Each wall is flat, endless, passes through zero and stands at right angles to its row. A trip goes straight from one point to another. Which walls does it cross, in order?

Walls:
(1): [-60  -7]
(2): [-2  7]
(3): [  6 -15]
(4): [ 18 -15]
(5): [ 3 22]
(6): [  4 -12]
Trips:
[22 32] to [-14  31] -> 1
[-6  8] to [-28   0] -> 5
[-10 -34] to [ 4 -6] -> 1
[ 7 -8] to [ 11 -22] -> none
[  5 -26] to [ -1 -38] -> 1
[-50  -1] to [52 51] -> 5, 1, 4

Walls:
(1): [-23  10 -39   3   3  46]
(2): [ 33 -23  30  39  17  23]
(3): [ -3 -14  -3  35  13   5]
(4): [ -7  47   0  10 -53 -43]
(5): [-32  30   8   7  19  17]
(6): [  4  34   3 -24   8 -56]
Trips:
[-45  -5  13   1  -8  17] to [ -8 -18   9  44 -14 -45] -> 4, 1, 2, 5, 6
[ 22 -24 -15  10  -7  10] to [-17  47  -1  30  39 -10] -> 5, 6, 4, 2
[ 14 -15   5   4  -2 -40] to [-39  42   5  60  25  -9] -> 5, 1
[-58  -9 -11  -4  10  -9] to [ -9  14 -21 -14 -29  16] -> 4, 6, 3
[  1  10  52  38  14 -17] to [ 18 -11  17 -26  -7   1] -> 5, 3, 4
[-42  54 -44   0  -9   7] to [ 41 -23  26  13 -24 -13] -> 5, 1, 2, 3, 6
[ -6  -1  -2  -9   1 -10] to [ -2 -13   4 -22   4  41] -> 4, 1, 5, 6, 2
[  6 -18 -24  14   1  -9] to [35 -8 36 -6  5 12] -> 1, 3

Walls:
(1): [-17 -27  -4 -34   3  14  27  -6   9  16  21 -35]
(2): [-12 -21   9  14  -3  10   0  -7  11 -26   2 -25]
(3): [-28  -6  23   2 -18  -4  19  -7 -21  28  41  -2]
(4): [ 11   7   8  17   0  -7   5 -11 -27 -16 -14  -7]
(5): [  0  13  -7  13  17  -8  20 -20  21  15  17  19]
(6): [  3 -24  -3   2  -9  13 -16 -20  19   7  -9  -6]
(7): [ -8  -3 -25  47 -25   8   6  25 -14   7 -29   3]
(8): [  3   8  21 -12  -3  -8   2  -8  -6  -3 -12   0]
(9): [ 16   4  10  -3 -12   4  10   7  -3  -1  60  19]
Trips:
[ -5 -16 -13 -16   8  14  -9  18  17  18   7   2] to [ 13 -21 -13   0 -10   6  18 -37   1  -3  10  -3] -> 5, 3, 2, 4
[-14 -26   7   4 -11  18  36  10 -21  13  35  15] to [ 13  31  20  21 -10  21 -21  -6  25  -9  -5 -24] -> 6, 4, 1, 5, 8, 3, 9
[ -2 -32 -15 -23   9 -20 -16  -7 -16   9  33  14] to [-26  16   2  12   7  -5  25  12 -19  11   7   4] -> 6, 7, 4
[  0  18  -1 -28 -38  -1  -1  10   7  13  -1   4] to [ 24  10   8 -28  16   4   0  14   3  17 -28 -14] -> 3, 9
[ -2  18   0 -19  32   9   2   5  23 -17 -32  14] to [ -6  16  -4 -11  33  26   8 -25   4 -22 -19   7] -> 4, 2, 6
[ 16   2  10  15  14   3  26 -13   0 -10 -27 -19] to [-31   3 -14 -21  29 -10   7 -31   5  17 -11  14] -> 1, 7, 2, 4, 3

Walls:
(1): [ -6 -11 -16  -5 -32 -13  22  -1  23 -28  24 -31  10 -17 -35  -4 -20  -4
 -41   2  18 -25  18  -8]
(2): [-15 -40  -1 -21  -2   4 -30  -6  40  44   6 -27  17 -42  13 -39   5 -16
  -7   0  -6 -13  30   8]
(3): [  4  10  -7   4  27  31  27  27   7  -4   5  -8 -11   6  36 -52  -6  -7
 -21  26  12  37  -1  17]
(4): [  8 -38 -23  21 -25 -11 -18  -3   0   1 -30 -22 -25  -9   4 -26   5   1
  27  -8  40  49  22  19]
(5): [ 43 -18  11  19   8  15 -49 -37  35  -3 -35 -23   2  -1 -48 -28 -20  18
  17   2   4  -7 -26  -2]
(6): [ -7  -4  23   4  -6   9   4   3 -18   2 -16   2  26  16 -29  13 -19 -12
  24  -3   1  24 -17  12]
(7): [-27 -22  -5 -18  -7 -54   8  11   7   6  20  28 -24 -41 -46 -31 -15  14
   5  -5 -30  15 -30   4]
(8): [-11  -9 -23  25  -6 -11  -4   8  18  30  -5  33 -37 -25   1  44 -24  42
 -20   2  31 -23  -1  -2]
(9): [  1  18  13 -12  17 -18  31 -26  13  12  31  -5 -40  27 -25  28   5 -40
  15  17  -4  43 -27 -60]
Trips:
[ 22 -13  25  -2  18  44 -16  -4   4 -10 -20   1  11  19  -5 -38 -10   8
  13 -22 -15   4  -9 -11] to [  7 -28  39  11 -25  27 -15  33   4  18 -14  14  13 -15   2  -5   9  11
  -3 -10   8  21  10   1] -> 8
[ -6  18   2  36  -1   2   0 -20  19  -9   4  -5  19  -8 -14  -5   7   4
 -21 -11   4 -12   9  16] to [ -4  -9  26  -2  14 -15 -49 -16   3 -24 -41 -14  -1  13 -49   0  16   8
   4  21  11 -12 -16   5] -> 6, 8, 4, 2, 7, 1
[-22 -14 -27  -9 -33  34  10   2  13  -8 -18  10 -28  -9  23  -5 -20  -3
 -16   5  38  -2  25  10] to [ -3   6  28  10  -2 -25 -47 -25 -41   1   9 -41 -36  -7   2 -20  21   8
 -20  48   4  16 -24  22] -> 5, 7, 1, 8, 9
[ -3 -11   5  16 -39 -28 -18  12  -1  -2  10   5  -7   2  12 -30   9  49
  -4  29  11  -4   3   7] to [ 16  -3  48  17  -1   5  -6  15 -31  30 -18  28   5 -32  -7  -4 -23  18
 -13  -4   9  28  12  22] -> 1, 6
[-18   6 -27 -31 -19 -37  -8 -16 -10 -32 -19 -10  31 -24 -22  27  37 -16
 -34  14  10  -4 -24 -29] to [ 17  49 -11  -5   0  18  21 -13   5  -5  23   2 -14  16 -19 -22 -25  15
 -28  11  -3   8  -4  15] -> 3, 5
